Each row of a before or after table is a point. One or more steps were done to the points. Then noise was added and the rows were shuffled. The steps act on how far a point lies along the listed directions, d1 being the first. Name the steps. A step turns or swaps two directions, mirrors them in a line or flattens them onto one, adds a multiple of one to another, or multiplies one. Angles are multiples of 10 degrees, from the lower direction toward the higher: turns from -170 to 170, lines from 10 to 170 but not 90. Use the fewest steps. Two steps may share a direction if one is a turn and the other turns, adds or multiplies; they go together, in the order done. Otherwise the lowest direction goes first.
In the rows, 128 means zero.

Directions:
(1): [110  86 133]
(2): [165 115 151]
Before (10 x 3):
[[120 126 153]
 [112 132 123]
 [137 130 144]
 [136  79 131]
 [160 106 177]
 [ 81 173  85]
 [164 159 126]
 [115 156 115]
 [113  95 129]
 [105  86 136]]
After (10 x 3):
[[116 142 127]
 [133 115 139]
 [163 164 115]
 [118  98 137]
 [ 91 120 101]
 [122 145 145]
 [135  55 153]
 [109 187 123]
 [166 152 146]
 [160 143 135]]
Steps: turn d1 and d2 by 140 degrees

Directions:
(1): [132 165 110 131 171 142 166 144]
(2): [176  94 105 152 147 139 111 143]
Before, 10 rows:
[[163  82 111 137 122 130 108 142]
 [111 112 162 115  70 104  91  97]
 [151  46 150 137  66 116  75 112]
 [ 80 138 155 100  91 119 130 126]
 [ 93 114 159  97  80 115 103  88]
 [ 90 165 128 115 144 131 145 115]
 [110 175 133 114 138 129 154 141]
 [156 149 111 122 147 144 138 144]
 [102 134 149 127  98 129 127 111]
 [164 125 110 135 150 143 118 124]]
After, 10 rows:
[[115 176 129 118 144 133 155 145]
 [ 94 167 124 118 151 134 148 117]
 [ 79 145 152 100  98 121 138 127]
 [137  53 157 129  57 113  75 106]
 [103 120 165 110  71 103  99  94]
 [163 122 112 134 146 142 113 124]
 [ 87 122 161  93  83 115 112  88]
 [160 142 111 122 145 145 134 143]
 [ 99 139 148 126 102 130 130 112]
 [161  82 114 134 116 129 105 140]]
Steps: turn d1 and d2 by 10 degrees

Directions:
(1): [161  96 147 127 127 104 111 173  82 135 139]
(2): [119 130  97 130 190 101 114 116 107  94 123]
(3): [141 100  92 151  89 140 112 119 118  99  85]
(4): [103 106 181 158 120 112 122 107 134  88 143]
(5): [130 134 160 157 165 171 120 148 127 137  85]
Before:
[[130 122 138 130  73 135 130 127 130 119 121]
 [152 103 126 123  56 115 129 145 120 124 143]
 [136 150 177 113 190 119 128 148 122 149 161]
 [144 121 119 128 125  79 122 117 112 116 134]
 [133 103 154 147 109 146 131 143 132 146 112]
 [142 125 112 127 118  99 108 127 113  99 131]
 [135 100 152 135 132  85 122 119 121 101 167]
 [111 148 158 132 162  87 125 140 125 135 180]
 [ 89 144 213 108 200 107 133 147 120 166 193]
 [129 102 118 136 122 105 112 127 101 103 116]
 [126 127 117 111 136  88 129 117 111 141 159]
 [106 129 164 121  77 157 145  92 161 136 131]
 [120 111 127 131 125 103 116 124 104 120 139]]
After, 13 rows:
[[154  96 158 128  19 126 134 148 131 139 147]
 [133 117 167 137  42 147 134 134 136 130 124]
 [119 160 125 118 181  85 124 145 120 140 174]
 [133 129 107 112 157  85 122 126 100 141 153]
 [128 108 158 142  72 153 144 131 155 154 123]
 [139 120 112 131 135  90 101 120 106  86 131]
 [ 94 169 154  80 206 115 141 144 127 188 188]
 [133 103 143 131 144  79 118 115 118  96 167]
 [133 168 131  92 197 119 135 135 131 157 160]
 [142 119 115 129 144  71 117 115 104 106 131]
 [126 120 204 128  42 181 148 123 159 167 124]
 [116 111 122 131 135  97 113 119 104 111 139]
 [117 102 116 138 134  92 109 115 101  81 120]]
Steps: flatten d1 and d5 onto the line at 130 degrees; multiply d2 by 2; add 0.5 times d3 to d4

Directions:
(1): [143 145 155  97  69  95 157 110 133  93 138 103 134  95 121 119 164 129]
(2): [ 72 154 116 107  97 118 105 132 111 104  82 120 145 180 113 122 117 123]
Before (11 x 18):
[[105  96 113 138 164 141  96 125 130 139 128 138 122 145 135 134 127 142]
 [105  97 107 156 184 163  92 146 137 144 108 145 118 165 127 122  87 130]
 [103 136 100 160 168 161  98 126 125 154 113 153 131 171 127 142  95 123]
 [106 123 109 152 155 144 123 140 103 154 105 139 118 153 129 131 116 142]
 [196  99 144 147 170 124 156 118 130 157 184 137 109  63 148 135 152 133]
 [205  84 154 139 129 120 162 110 135 146 177 122 107  71 127 122 171 135]
 [132 140 166  84  49  86 139 107 119  89 127 100 148 124 105 120 167 134]
 [148  97 122 152 143 120 142 124 142 156 148 134 111 106 131 133 139 133]
 [121 101 101 190 218 174  90 151 116 174 135 162 119 159 134 147  93 103]
 [187 124 155 129 111 134 169 102 138 137 161 105 121  51 130 142 157 127]
 [ 98 138 138 115 107 116 105 118 116 111 115 130 137 123 123 131 126 132]]
After:
[[125  89 124 141 168 146 108 121 138 144 143 137 116 122 138 136 135 142]
 [144  82 117 165 195 162 112 138 151 158 136 146 105 124 134 126 103 132]
 [ 93 131 127 117 122 122  99 123 115 117 113 140 136 134 124 136 115 134]
 [ 87 148 148  89  58  95 110 118 105  92  92 108 155 171  99 121 141 131]
 [131 122 112 175 183 169 116 125 132 166 146 154 118 140 135 144 104 124]
 [171  92 122 190 217 167 124 140 131 176 176 155 108 104 140 146 117 107]
 [151 103 133 138 119 109 147 118 142 138 148 122 115  98 129 131 152 133]
 [157 149 161 106  66 112 167  97 130 110 133  89 137  73 119 136 164 128]
 [127 114 112 161 168 149 131 139 110 164 121 141 113 131 133 137 119 142]
 [188 122 155 114 117  93 172 108 131 123 181 117 119  56 135 123 177 133]
 [186 105 162 113  79  94 163 103 127 115 159 104 118  83 117 114 189 130]]
Steps: turn d1 and d2 by 40 degrees

Directions:
(1): [137 128 120 117  93 205 125  87 122 143 154  85 104 135 126 134 102 119
 131 150 167 127  92 131]
(2): [189 163 111  89 120 119 121 104  81  98  94 109 117 126 136 104 153 116
 135  83 142 119 147 119]
(3): [181 158 143 135 120 123  85 126 130 164 124 157 115  87 103 136  89 131
 152 138  76 135  99 112]
(4): [ 79  88 134 115 106 100  91 139 106 111 129 106 105 103 124 106 111  69
 162 131 127 123 128  86]
Before, 11 rows:
[[129 126 133 153 162  97 171 151 157 133 141 161 143 133 126 150 156 168
  106 134 118 131 140 156]
 [167 154 136 120 108 139 118 121 108 138 120 119 112 109 124 134 127 111
  139 120 128 137 114 129]
 [179 178 111 111 148 114 161 116 113 105  86 131 136 149 145 121 190 160
  112  86 138 128 149 142]
 [ 79 107 131 140 129  96 113 138 120 121 127 129 127 126 128 108 121 100
  151 143 106 120 150 111]
 [119 136 131 122 128 167 148 107 121 131 139 115 131 134 129 141 114 134
  133 133 150 128 114 142]
 [132 113 136 137 133 112 137 144 139 120 137 138 145 148 141 129 153 138
  123 121 138 130 128 144]
 [150 133 117  84 101 160  99  86  74 107 127  74  99 129 133  90 124  81
  149 118 160 108 113 103]
 [ 96 105 102 133 133 133 143 128 122 108 150 107 114 134 139 114 120  97
  122 111 157 129 136 117]
 [151 140 120 128  95 229 153  75 140 148 160  81 112 149 134 155 116 155
  104 160 184 115  85 158]
 [176 174 100  94 133 196 162  82 122 108 113  80 133 163 131 115 156 158
   95 118 201 121 140 166]
 [ 86  91 136 131 110 145 134 122 137 140 132 100 101 116 133 139 101 117
  123 152 152 129 110 140]]
After:
[[ 89  89 139 122  64 189  85  96 121 146 168  67  78  98 115 135  71  77
  160 178 158 113  69  94]
 [162 157 144 149 128 148 139 134 144 162 134 146 131 119 121 156 125 148
  120 139 114 144 106 153]
 [164 166 111 124 143 119 146 110 107 113 103 131 140 151 139 110 157 147
  122 110 122 117 165 145]
 [149 143  94 132 140 160 161 109 124 117 145 114 122 148 142 125 130 134
  102 102 163 131 133 143]
 [ 61 107 139 172 153 130 167 155 185 149 147 150 149 150 133 155 146 164
  107 163 124 141 118 148]
 [ 60 100 133 150 125 202 138 122 183 155 171  97 130 141 109 142  91 137
  112 197 170 133  97 149]
 [ 49  58 137 122 123  54 113 164 111  94 139 113 104  97 123 108 134  64
  162 131 130 119 144  86]
 [224 202 123 146 155 228 179  81 161 175 151 145 155 176 130 159 135 224
   73 149 138 128  94 201]
 [107  92 138 129 120 106 121 145 127 111 140 122 133 139 140 119 144 108
  139 124 144 126 125 125]
 [147 126 124 100 102 143 124 101 100 124 104  89  91 111 136 122 117 111
  131 117 158 124 119 133]
 [104 123 136 118 116 155 127 112 112 128 139 109 119 118 124 134 101 108
  151 137 143 127 109 122]]
Steps: turn d1 and d3 by 20 degrees; turn d2 and d4 by -130 degrees; multiply d4 by 2
